Each wall is flat, endless, passes through zero and stands at right angles to its row. A trip goes straight from one point to another. Which walls does it cross, in order?
In the rows, 128 means zero.

Walls:
(1): [94 61]
(2): [148  87]
(3): [108 163]
Trips:
[177 110] to [187 126] -> none
[103 118] to [146 160] -> 1
[133  74] to [194  84] -> none
[123 249] to [155 186] -> none

Walls:
(1): [117  93 106 157]
(2): [140 145 142 156]
(3): [171 113 112 191]
(4): [ 88 115 200 121]
(5): [131  87 102 135]
Trips:
[174 145 146 135] to [ 95 105 148 135] -> 4, 1, 3, 5, 2
[181 140 150 159] to [ 87 128  97 112] -> 1, 5, 2, 3
[ 82 130 165  80] to [137 173 137 146] -> 2, 3, 4
[ 96 101 104 140] to [163 145 184 249] -> 4, 2, 5
[ 97 118 136  96] to [129 127 183 216] -> 1, 2, 3
[108 136 119 199] to [ 71  92  95 112] -> 2, 4, 3

Walls:
(1): [ 81 186 194 124  59 105 108  62]
(2): [ 27 103  88 118  90 143  76 114]
(3): [182 134 166  95 140 126  62  73]
(4): [184  60 146 161  68 120 124  97]
(5): [ 66  87 102  95 127 117 131 162]
(6): [228 119 120 180 142 113  96  72]
(7): [105  58 167 159 112 124 133 138]
Trips:
[ 82  65 181  57 228  99  91 216] to [127  57  69  76 116  92  99  80] -> 4, 6
[144 108 131 123 105 167  99 110] to [109 132 127 124 155  53 186  90] -> 2, 5, 3, 4, 7, 6
[ 86  88 186 159 129 117 160  78] to [ 98 199  79 219  25 167 113 146] -> 5, 7

Walls:
(1): [ 92 165 197 124 132 128 145 142 131]
(2): [133 126  33 161 128  77 161  61 169]
(3): [139 128 134 120 102 165  75 127 128]
(4): [ 68 177 131 122 168 206 103 125 120]
(5): [105 164 177 164 139 196  95  64 122]
Trips:
[151 119 118  32  58  96 106  61 125] to [ 98  89 235  87  95 133 108 116 164] -> 2, 1, 5
[191 115  80 154 112 161 198 138 192] to [116 140  72  75  98 177  96 128 189] -> 3, 4
[129  94 170 121 113 139 157 117 159] to [136 137  90 107  65  84 124  95 122] -> 5, 2, 1, 3
[164  70 103 105  90 132  31 191  74] to [122 150  92 103  95  95  82  66 117] -> 2, 5
[144 197 171  80 143 191  81 177 130] to [204  53 125  97  91  92  80 180 161] -> 5, 4, 1
[136 125   7 196  63 119 175 115 123] to [149 168 131 104 148  93 150  90 132] -> 1
[108 129 146  87 218 171 142 100 155] to [ 93  98 109 138 136  80  52 145 155] -> 3, 2, 1, 5, 4

Walls:
(1): [102 169  79 153  20  57 114  56 114 126 112  42]
(2): [132 129 161 182 158 158 117  61  96 142  62 114]
(3): [138 113 182 142  85 143 166 209 143  68 221 144]
(4): [157  34 172 151  78 123 163 123 126 155 101 130]
(5): [174 139 115 157 137  53 125  40  71 130  95 124]
Trips:
[121 109  43 113 164 143 154 123 142 103  57 130] to [ 73 162 164 129 157 190 174 249  97  88 123 129] -> 5, 2, 3
[102 163 138 158 143  67  47 158 148 109 189 176] to [142 166 157 111  66 204 153 180 128 145 114 127] -> 4
[158 153 130 166 142 221 121 112 141 129 133 165] to [142 117  75 165 225 143  98 168 131 110 107 180] -> 3
[113 108 140 123 128 174 106 134 190 124 165  82] to [ 81 187 167  90 150 130 145 156 130 102 120 125] -> none
[122 121 111 113  60 144 122  98  82  85 136 144] to [178 102  61 203  80 119 130 138 144 209  74 166] -> 2, 3
[136  42 130 103 101 150 111  93 158  93 158  95] to [148 108 105 215 132  49 127 166 141 212 128  85] -> 5, 3, 2
